Each row of a before or after table is a point. The points were changed in one or more steps. Then noise was added and the rows were shuffled. The steps act on columns, c1 being the first. Name the steps. A step turns or swaps two columns, mirrors them in a line or flattens them onto one, adds a multiple of one to another, or multiplies or shifts one. Angles are multiples of 10 degrees, from the lower column toward the higher: turns from -170 to 170, lines from 10 to 170 but not 90. Use the fewest steps. Two steps may share a column if one is a turn and the other turns, adds or multiplies; they go together, in the order done. Otherwise the lowest column goes first.
In the rows, 128 means zero.

Before (10 x 2):
[[128 168]
 [112 151]
 [106 150]
 [ 63  82]
 [105 136]
 [ 68  93]
 [118 143]
 [ 82 108]
 [103 103]
 [141 149]]
After:
[[116 165]
 [138 147]
 [ 77  96]
 [103 130]
 [101 149]
 [114 148]
 [ 74  81]
 [ 86 106]
 [100 150]
 [111  99]]
Steps: add -0.3 times c2 to c1

Before, 12 rows:
[[133 164  84 110]
 [137 147 152 124]
 [141  86  96 136]
 [110 112 112 162]
 [134 212  57  73]
 [171 116 145 114]
 [118 119 121 112]
 [161 146 131 118]
 [133 100 100 134]
 [130 108 119 118]
 [110 172 115 125]
 [ 69 145 152  95]]
After, 12 rows:
[[116 187  15 182]
 [133 107  82 120]
 [125 156  56 149]
 [126 111 114 141]
 [123 119 104  87]
 [111 158 108 125]
 [155 143 132 150]
 [163 122 154 157]
 [135 141 168 134]
 [ 61 141 166 138]
 [115 120 113 142]
 [142  97  77 125]]
Steps: mirror c1 and c4 in the line at 10 degrees; multiply c2 by 0.7; multiply c3 by 1.6

Before:
[[121 136  76 171 138 101]
 [ 98 159 100 117 147 157]
 [143 160 144 123  88 150]
 [174 112 126 140 125 157]
 [113 153 115 173  81 151]
 [103 166  99 176  86  86]
 [140 179  97 194 173 169]
 [105 122  63 167  94 131]
 [119 132 109 140 156  81]
 [120 116 118 131 138 129]
 [180 204  96 161 107 143]
 [141 187 122 162  91  98]
 [118 188 144 122  87 140]]
After (13 x 6):
[[120 132 143 132 130 160]
 [119 112 141 140 127 108]
 [139  69 118 197 128 201]
 [144 113  96 122 126 180]
 [ 99  85 131 118 129 188]
 [173 138 141 139 127 187]
 [120  87 162 169 127 132]
 [101  79 122 178 129 115]
 [141  81  92 161 128 130]
 [116  88  74 120 131 172]
 [106  93 182 168 126 159]
 [113 103 122 173 127 179]
 [179  50 105 161 129 173]]
Steps: turn c2 and c3 by -140 degrees; multiply c5 by 0; shift c6 by 30

Before (9 x 8):
[[167 197 128  97 137 104 122 121]
 [160 126 121 172  95 138 133 149]
 [166 126 108 113 104 133 132 182]
 [148 101 169 140  88 155 110 174]
 [189 206 112  83 205 176 172  82]
 [119  94 127 141 123 129 118 159]
 [120 150 131 127  90 143 151 161]
 [149 103 123 115  84 146 131 123]
 [152 100 155 137  93 108 159 165]]
After:
[[ 98 154 102 155 155 124 130 142]
 [ 98  93 126 119 132 140 134 139]
 [146 106 100 138 166 109 138 141]
 [162 196 134 110 123 109  99 152]
 [104 100  71 118 129 131 161 173]
 [132 125 111 141 157 168 148 168]
 [108 124 128 131 159 114 124 191]
 [112  98  87 154 137 143 102 171]
 [203 207 187 179  77  70 142 144]]
Steps: turn c1 and c8 by 50 degrees; turn c3 and c5 by -140 degrees; turn c4 and c6 by 110 degrees; turn c4 and c7 by -110 degrees

Before:
[[106  43 139 152 242 103 110 119 138 138 153]
 [123 143 123 123 138 220 150 136 144 138 130]
 [123 168 158  81 140 114 131  91 158  94  80]
 [124 171 148 106 163  99 124 134 154 153 119]
 [115 120 125 130 125 106 142 124 145 169 139]
 [ 93 126  32  96 128 105 154 114 119  88 139]
 [183 158 116 149 133 140  85 124 150 164  97]
 [ 99 159 162 142 133 135 144 137 115 142 131]]
After (8 x 11):
[[145  87 122 128 136 137 139 155 119 104 129]
 [153 159 204 107 241 108  92 147 139 109 113]
 [ 86 129  93 131 126 145  89  82 148  87 136]
 [141 140 131 147 116 109 134 137 149  92 122]
 [160 211  79 137 130 106 151 150 111 179 131]
 [157  79 103 162 141 116 134  84 158 184 160]
 [122 129 115 142 149 219 147 134 146 128 130]
 [121  84  96 165 160 103 115 127 155 116 137]]
Steps: turn c1 and c8 by 140 degrees; turn c8 and c11 by -150 degrees; mirror c2 and c3 in the line at 120 degrees; turn c4 and c10 by -150 degrees; turn c5 and c7 by -10 degrees
